Every row gives one point. The points of each table are mixes of a few directions, plus a little noise. Count the directions of each table, and those that both share. Where both have some left over, give the other angles between the two spaces (their principal angles), to ten degrees, smallest first.

First, 5 rows:
[.38 .08 .01]
[.12 .13 .05]
[.19 .06 .01]
[.24 -.19 -.10]
[-.94 -.09 .04]
Second (7 x 3):
[-.04 -.50 -.22]
[.00 -.04 -.02]
[-.02 -.25 -.11]
[-.05 -.58 -.25]
[.04 .45 .20]
[.06 .74 .32]
[.02 .18 .08]
Directions: first 2, second 1, shared 1

First:
[.17 .07 -.12 -.31 .40 -.44]
[.45 .37 .26 -.17 .11 -.14]
[.41 .15 .15 -.30 .35 -.17]
[-.55 -.34 .04 -.36 -.47 .61]
[.04 -.09 .03 -.41 .15 .02]
[.19 .65 -.05 .94 -.29 -.52]
[-.22 -.16 -.13 .53 -.16 .13]
[-.07 -.17 -.12 -.43 .24 -.11]
[-.44 -.47 -.07 .52 -.36 .64]
Second:
[-.73 -.38 -.48 .52 -.25 -.02]
[-.04 -.31 -.27 .21 .40 -.19]
[.61 .03 .24 -.41 .57 -.04]
[.45 -.10 .31 .02 .26 .36]
[-.44 .21 -.16 -.62 -.32 -.31]
[.06 .06 .25 .47 -.37 .45]
[.09 .49 .13 -.17 -.29 -.24]
Directions: first 4, second 4, shared 4

First, 10 rows:
[-.26 -.01 .15 .28 .14 .12 -.27 -.14 .51]
[.64 .24 .20 .22 -.27 .22 -.55 -.41 .29]
[-.19 -.15 -.35 .28 -.19 -.06 -.06 -.34 -.49]
[-.07 .19 -.74 -.03 .18 .00 -.09 -.04 -.29]
[.21 .15 .09 -.59 -.12 -.16 .42 .15 -.40]
[-.06 -.31 .10 .37 .20 .08 -.06 .40 .34]
[-.46 -.20 .23 -.39 -.16 -.29 .63 .00 -.56]
[.10 .56 -.26 -.60 .08 -.04 .03 -.21 -.09]
[-.09 -.34 .15 .53 -.15 .06 -.18 -.12 .05]
[.18 -.12 .44 -.08 .30 .08 .12 .71 .64]
Second (10 x 9):
[.51 .32 .25 -.40 -.10 .05 .38 .46 .46]
[.73 .28 -.27 .10 -.31 .15 -.04 .07 .09]
[.26 -.22 .29 -.29 .58 -.04 -.70 -.01 -.44]
[.07 -.05 -.06 .05 .06 .01 -.20 -.10 -.15]
[-.52 -.11 -.38 .48 -.26 -.01 .10 -.36 -.10]
[-.94 -.18 .46 -.26 .21 -.17 .53 .15 .29]
[.49 .23 -.19 .05 -.25 .10 .06 .08 .13]
[.62 .15 .07 -.21 .05 .07 -.18 .19 .02]
[-.75 -.29 .13 .05 .22 -.12 .01 -.17 -.13]
[-.51 -.13 -.33 .43 -.20 -.01 .05 -.35 -.13]
Directions: first 5, second 3, shared 2; angles 90
